Rows are points. Each table stands for the endless flat space through its points: a line for two points, a plane for three, and so on. The two share one point or none. Which?

First (2 x 3)
[[ 1.3  3.2 -1.2]
 [ 4.0  0.2 -3.6]]
Second (2 x 3)
[[ 4.5  0.3 -3.4]
 [ 2.1  1.2 -2.2]]
They share: no point

First (4 x 6)
[[-1.9  3.0  0.6  2.4  1.9 -6.7]
 [-2.3  2.1  0.2  4.1  2.0 -1.4]
 [-1.8  4.0  1.2  2.6  4.4 -4.9]
 [-1.0  3.8  1.8  2.2  5.4 -3.1]]
Second (3 x 6)
[[-3.0  0.9  1.2  3.7  1.7 -3.6]
 [ 0.6  4.9 -0.8 -0.1  3.0 -1.5]
 [-1.0  1.1  1.8  4.7  2.5 -2.2]]
They share: [-1.4  2.1  0.8  2.9  2.3 -2.6]

First (3 x 11)
[[ 2.3 -4.0 -3.9 -3.4 -4.0  0.8 -3.3  0.9  1.2  1.2  2.0]
 [-0.4 -2.8 -3.9 -1.9 -1.6 -1.0 -1.2  1.5  3.0  0.3  3.2]
 [ 1.3 -3.7 -4.7 -2.5 -2.9 -1.3 -1.9  1.3  2.8  0.0  3.5]]
Second (3 x 11)
[[ 0.7 -3.2 -2.4 -3.7 -3.2  0.7 -3.3  0.1  1.8  2.8  2.1]
 [-0.2 -3.8 -4.2 -1.6 -5.0  0.4 -3.6 -0.2  0.3  1.0  3.9]
 [ 1.2 -5.2 -3.2 -3.0 -4.6  0.6 -5.2 -1.2  2.5  3.8  4.5]]
They share: no point

First (3 x 14)
[[ 1.9  0.7 -1.5 -0.3 -1.6  3.3 -0.1 -2.1 -8.0 -1.7 -2.6 -3.9 -1.5  5.1]
 [ 1.2  0.1 -1.4 -0.8 -2.0  2.6 -0.5 -1.9 -7.6 -1.3 -2.3 -3.5 -1.4  4.2]
 [ 0.8 -1.1 -0.7 -1.6 -1.6  1.5 -0.7 -0.9 -6.2 -0.5 -2.4 -2.7 -0.6  3.5]]
Second (4 x 14)
[[ 2.7 -3.3  0.0 -3.7 -1.6 -0.8 -1.5 -0.3 -2.8  2.7 -0.7  0.7 -0.3  1.0]
 [ 1.1  1.6 -1.2 -4.1 -3.1  0.1  1.8 -0.9 -6.0  3.1 -5.1  0.5  4.3 -2.9]
 [-0.3 -5.5  3.0 -2.0  2.3  1.7 -2.0  2.8 -3.9 -0.2 -4.6 -3.9  1.5  6.0]
 [ 1.1 -1.2  0.9 -3.9 -1.0  1.4  0.1  0.4 -5.6  3.2 -5.7 -0.8  4.3 -0.9]]
They share: [ 0.7 -2.9  0.6 -2.7 -0.4  0.0 -0.7  0.9 -3.8  0.7 -2.9 -1.5  0.9  3.0]
